Each row of a before or after table is a point. One or more steps were done to the points. Then noise was added and the rows were shuffled. The steps act on columns, c1 being the first. What was done? A step turns or swaps two columns, mirrors them in a line or flattens them onto one, adds a multiple of one to another, or multiplies or shifts one. Angles are multiples of 10 degrees, from the lower column toward the higher: turns from -170 to 170, lines from 10 to 170 but not 90. Use the fewest steps. Two steps may share a column if one is a turn and the other turns, adds or multiplies; they go together, in the order done. Otherwise the lowest column goes first.
(in the rows, 128 means zero)

Before (10 x 3):
[[122 161 125]
 [ 91 159 224]
 [147 164 168]
 [142 149 142]
 [156 160 150]
 [113 133 118]
 [138 170 119]
 [147 102 122]
 [108 143 210]
 [121 139 118]]
After, 10 rows:
[[121 124 121]
 [142 169 113]
 [147 202 117]
 [122 145 110]
 [108 168 200]
 [156 199  97]
 [ 90 171 217]
 [148 126 123]
 [113 109 131]
 [139 166  85]]
Steps: add 1.5 times c1 to c2; turn c2 and c3 by -40 degrees

Before, 12 rows:
[[169  92  88 129 115 132]
 [122 127 240 122 159 131]
 [146  88 165 132  86 104]
 [ 69 216 188 118 100 110]
 [153 133  86 119 118 101]
 [147 192 170 152  81 156]
 [148 109 183 149 175 118]
 [172 105 147 102  88 135]
 [ 98 129  85 139  83 150]
 [179 118 101 169 139  99]
 [110 110 146 111 104  98]
 [ 94 102 147 127 103 109]]
After (12 x 6):
[[150 162 155 149  79 170]
 [106  81  99 114 105 147]
 [ 94  76 108 134 104 148]
 [170  59 133 119 117  88]
 [150 104 100 115 117  87]
 [122  97 131 124 162 240]
 [150  79 118 147 175 181]
 [186  87 100 158 141 103]
 [102 100 150 144  80  84]
 [168  75 135  96  86 145]
 [ 68 184 111 131 103 189]
 [147  56 105 128  84 166]]
Steps: turn c1 and c4 by -10 degrees; shift c2 by -30; swap c3 and c6

Before, 12 rows:
[[128 145  94 137 150 123 143 121 127  68  53]
 [115 157 151 132 159 111  78  90 141  91 145]
 [124 152 166 143  36 142  92 127 159  99 115]
 [113 101 105 120 134 110 133 137 139 108  98]
 [166  80 162  79 145 209 147 108 108  91 141]
 [140 142 157 129 159 118 153 111 109 131 115]
 [121 142 104 137 145 139  82 141 115 132 102]
 [122 153 114  73 151 104 112 136 134 134 110]
 [123 144 103 122 108 111 148 102 133 128 142]
 [101 134 138 138 133 202 116 152 131 132 136]
 [160 136 126 118 104 116 149 150 157 136 143]
 [137 123 116 101 131 118 160 143 105 100 139]]
After (12 x 11):
[[140 144 155 122 161 121 158 111 108 129 106]
 [124 145 101 116 106 116 146 107 131 127 148]
 [168  78 162 145 147 149 147 105 112  93 149]
 [122 143 105 135 142 142  84 144 117 132  87]
 [129 143  93 132 150 129 145 119 126  69   9]
 [ 99 131 139 166 130 177 116 152 131 135 139]
 [124 150 167 139  37 142  92 125 162  98 107]
 [135 124 113 116 131 108 158 143 107 100 146]
 [122 150 114  92 147  86 112 138 134 134 101]
 [111 103 102 112 136 111 133 136 138 109  76]
 [115 158 149 121 158 120  79  90 138  92 155]
 [161 139 127 118 107 115 150 148 156 137 151]]
Steps: flatten c4 and c6 onto the line at 50 degrees; multiply c11 by 1.6

Before (10 x 14):
[[125 108 152 164 122  97 176 124 148  96 166  97 143 125]
 [124  96 153 103 149 159 160 120 127 139  98 138 143 109]
 [139 140 119  55 135 163 139 116 163 121 106 101 102 120]
 [137 100 126 173 106 148  27  92 131  66 113 183 107 112]
 [ 87 243 131 179 142 170 152 121 135 143 119 199 107 113]
 [ 72 126 156 146 142 170  75 116 156 148 119 125 155 118]
 [ 94 117 121 154 146 170 172  81  89 110 100 143 155 177]
 [ 99 112 142 120 124 151  82  98  95 147 164 236 147 131]
 [144 113 119 155 100  54 149 106  86  59 113  88 110 119]
 [ 87 131 159 190  40 168 166  84 130 117 101 133 154 152]]
After (10 x 14):
[[125 107 123 165  96  98 116 124 150 169  66 123 141 125]
 [143 113 169 156  89  53 103 109  85 182 126 100 111 120]
 [100 113 106 120 236 150 186  98  95 119 129 125 145 130]
 [ 94 117 143 154 145 171  76  80  87 141 121 143 156 177]
 [ 88 131 108 189 135 166  82  84 129 151 124  40 153 152]
 [ 88 243 119 179 199 170 104 120 134 118 119 142 108 113]
 [124  94 102 104 137 160  85 122 125 131 130 151 143 110]
 [ 72 125  93 147 127 170 162 115 156 125 171 142 155 118]
 [140 140 137  57 103 163 105 120 163 130 137 136 102 121]
 [140 100 160 175 183 148 196  94 131 181 205 106 108 113]]
Steps: turn c3 and c10 by 150 degrees; swap c5 and c12; turn c7 and c11 by -140 degrees

Before (9 x 24):
[[193 173 112 109 101 120 132 128 187 126 100 175 162 134  73 147 107 173
  134  89  55 107 134 118]
 [148 124 115 124 120 135 139 156 160 125 121 162 121 117  83  87 115  90
  155 107 133  81 142 157]
 [128 146 105  81 111 146 168 186 148 107 130 173  85 164 118 157 138 140
  122 120 160 111 140 117]
 [ 56  50 127 210 161 142 197  96  71 137 170  97 140 132 135 186 208 139
  122  86  11 174 185 145]
 [ 28  52 131 196 183 137 170  99  67 194 118 109 108 164 140 135 181 161
  125 113  11 187 110 142]
 [128 135 102 111 124 176 139 153 109 116 133 200 181 149  82 117 127 131
  111 150  97 111 103  84]
 [139 131 111 119 139 100 200 137 138 144 126 137 149 142 133  92 116 147
  132 109 143  94 145 108]
 [148 158 123 104 138 131  96 142 156 112 133 114 183 148 102 134 152 131
  138 137 129 113 120 131]
 [150 116  90 127 117 108  94 150 125 176 124 174 171 175  84 129 147  89
  128 123 175 107 167 119]]
After:
[[181 124 115 124 120 129 138 158 159 122 120 123 121 117  85  87 111  90
  156 105 133  81 142 157]
 [135 144 106  83 109 149 170 176 147 108 129 100  86 164 119 155 133 141
  121 121 162 110 140 116]
 [136 130 111 119 140  97 200 135 136 145 128 125 148 142 134  89 126 149
  132 110 142  93 144 108]
 [231 172 113 108 102 113 131 156 189 126 102 152 163 133  73 147 112 174
  133  89  57 107 133 118]
 [ 51  50 127 212 160 169 198 100  71 136 170 138 142 133 136 185 199 138
  121  86  10 174 184 144]
 [167 157 123 106 138 138  96 125 156 112 134 107 184 149 101 135 149 132
  140 138 128 115 120 131]
 [181 116  91 128 116 115  95 164 125 176 124 131 170 175  85 128 151  89
  125 126 177 108 165 119]
 [ 20  53 129 196 184 156 171 105  69 194 119 145 109 162 141 136 174 161
  126 115  10 187 109 142]
 [160 137 102 110 124 174 138 182 109 114 134 144 181 148  82 118 111 131
  112 151  96 113 103  84]]
Steps: add -0.7 times c15 to c1; turn c6 and c17 by -20 degrees; turn c8 and c12 by -60 degrees; multiply c8 by 0.7

Before (12 x 48):
[[107 197 149 130 168 141 129 108  63 145 150 106 182 146  88 164 111 190
   60 111 114 181  88  92  45 165 135 136  17  96 132 129 140 124 147 173
  146 207 198 175 122 126 142  98 108 133 103 147]
 [154 167 208 143 118 127 155 114 149 116 103 141 160 169 120 108 141 163
  160  74 124 143  80 179 123 121 136  90 162 113 136  45  81 154 121  69
  137 156 100 168 111 137 115  69  66 146 101  89]
 [143 112 152 141  81 109 160 140 132 114 123 203 196 151  95 101 171 186
  124 123 104 145 135 164 143 141 129 156 127 162 142 116 141 116 168  94
  111  81 156 192  71  90 134 100  87  98 179 125]
 [135  80 168  97 152 125 121 127 117 135 145  78  90 168 102 119 164 154
   99 198 128 122 111 144 194  76 137  47 121 112 169 118 139 119 203  96
  155 121 111 142 120 152 120 114 122 164 110 130]
 [177 149 171 107 150 153 116  92  96 151 152 109 148 143 161 170 128 134
  102 158 109 202 120 145 166 139 134 139 123 119 184  85  99 165 125 102
  148  98 175 104  82 138 129 129 142 172 128 167]
 [132 107 117  76  89  99 111 137 132 172 167  68  91  94 166 111 148 137
  125 155 126 129  87 171 138  58 152 145 126  96 162 127 144 154 118 134
  193 150  66 100  83 124 149 140 105 114 147 114]
 [140 158 190 156 120  99 113 118 142 194 141 127 151  94  94 106  98 192
  133 131 100 142  62 144 158 130 152 182 202 149 145 156 117 156 111 131
  191 182 145 137 108 145 177 152  77 112 117 117]
 [119 113 139 137  67 126 177 126 175 145 115 132 167  72 118 151 146 106
  142  58 104 127  79 111 105 128 121 148 133 146  54 141 104 122 145 141
  107 101 110 206 109  55  96 122 108 143 112 138]
 [150 177 161  65 130 126 137 122  96 121 198  99 219 174 111 135 139 135
  103  22 127 138  68 123 156 140 121  97 132 129 127 114 128  55 125 171
  124  95 134 134 110 190 180 163 185 110  68  96]
 [184 163 198 107 170 133 200 122 128 169 115 151 157  93  98 191 134 182
  105 116 107 124 129 174  96 154 105 141 121  41 156 108 107 105 138  85
   70 142 116 187 108 126 131 128  94 123 106 171]
 [113 117  99  46  73 137 163  86  90 154 121 123 137 197 154 157  99  83
  134 131 111 136 138 136 112  82  84 122 125 136 171 113 179 113 161 183
  199  74 120  85 112 182 121 101 149 165  78 161]
 [189 180 159 126 190 129 149 188 119 152 159 114 161 136 116 155 122 169
  128 149 113 166 140 199 114  91 127  71 128  63 155 122 109  22 123 148
  163 123 201 124 163 130  76 110  80 162 144  99]]
After:
[[145 111 154 142  79 108 162 139 132 122 124  99 180 107  94  99 170 188
  121 123 105 145  60 164  88 123 129 155 126 164 133 117 107 113 167  95
  111  79 155 192 198 120 136  99  85 100 181 140]
 [191 178 159 125 188 118 147 186 118  87 156 145 138 130 118 157 119 170
  126 145 116 169 135 201  93 153 131  66 132  64 156 121 166  56 124 149
  162 126 202 127  99 149  75 110  78 162 146 157]
 [132 110 116  77  91  86 112 136 132 156 168 125 110 161 166 109 150 134
  125 157 127 131 200 171 163 197 153 145 127  93 148 123 151 164 117 134
  191 149  64  99 165 107 148 137 105 115 149 130]
 [118 110 141 138  63 151 175 129 171 130 116  85 131 176 119 148 145 107
  149  54 103 126 150 109  82 116 122 147 133 146  57 141 150 130 148 141
  106 101 111 202 189 173 100 121 110 147 111  99]
 [151 178 160  63 130 125 137 120  99  95 200  90 206  96 110 134 140 134
   96  22 126 140 182 121  79 116 120  95 134 130 128 113 120  72 127 170
  122  93 134 137 100  71 181 167 185 110  71 173]
 [113 118 102  43  71 121 165  87  92 126 120 141 121  53 155 159 100  79
  136 128 112 136 128 136 110 196  84 125 125 135 172 112 108 122 161 181
  199  76 118  88 104  78 122  98 149 166  78 119]
 [157 167 207 138 118 125 156 113 149 137 106  77 144 104 117 109 141 163
  169  73 126 146 141 179 100 112 133  92 164 108 135  45 173 144 121  69
  134 155  99 167 134 109 113  68  67 146 100 179]
 [142 159 190 158 120  98 114 117 145 156 138  74 167 168  96 108  98 192
  131 132  97 144 159 146 130 124 154 182 198 155 136 155 132 178 113 131
  192 183 145 137 133 100 175 152  79 110 122 126]
 [180 149 170 105 152 133 116  91  94 150 151 130 169 100 163 168 127 131
   91 158 109 198 148 144 134 102 131 140 124 120 187  85 147 165 124 101
  146  98 177 102 156  96 128 130 143 173 128  97]
 [104 198 149 128 169 139 131 110  64 130 151 105 102 102  87 165 109 195
   36 109 114 178 161  96  35 101 139 135  18  98 135 125  99 132 148 172
  147 206 200 175 132 128 142  96 105 132 104 119]
 [133  80 168  93 153 109 121 130 116 123 145 138 152  90 100 119 167 153
   87 199 127 124 182 145 199 178 136  52 122 110 166 122 146 124 202  98
  155 120 114 142 116 106 122 117 122 163 107 142]
 [184 162 198 105 168 126 201 123 128 131 112 118 125 142 101 191 133 182
   97 111 107 122 108 175  84  95 104 143 123  42 153 107 135 129 138  83
   69 139 117 184 146 115 128 128  93 123 104  76]]
Steps: turn c6 and c31 by 20 degrees; flatten c10 and c34 onto the line at 60 degrees; turn c12 and c23 by -120 degrees; turn c13 and c25 by -50 degrees; turn c14 and c48 by 160 degrees; multiply c19 by 1.3; turn c26 and c33 by -150 degrees; turn c41 and c42 by 140 degrees
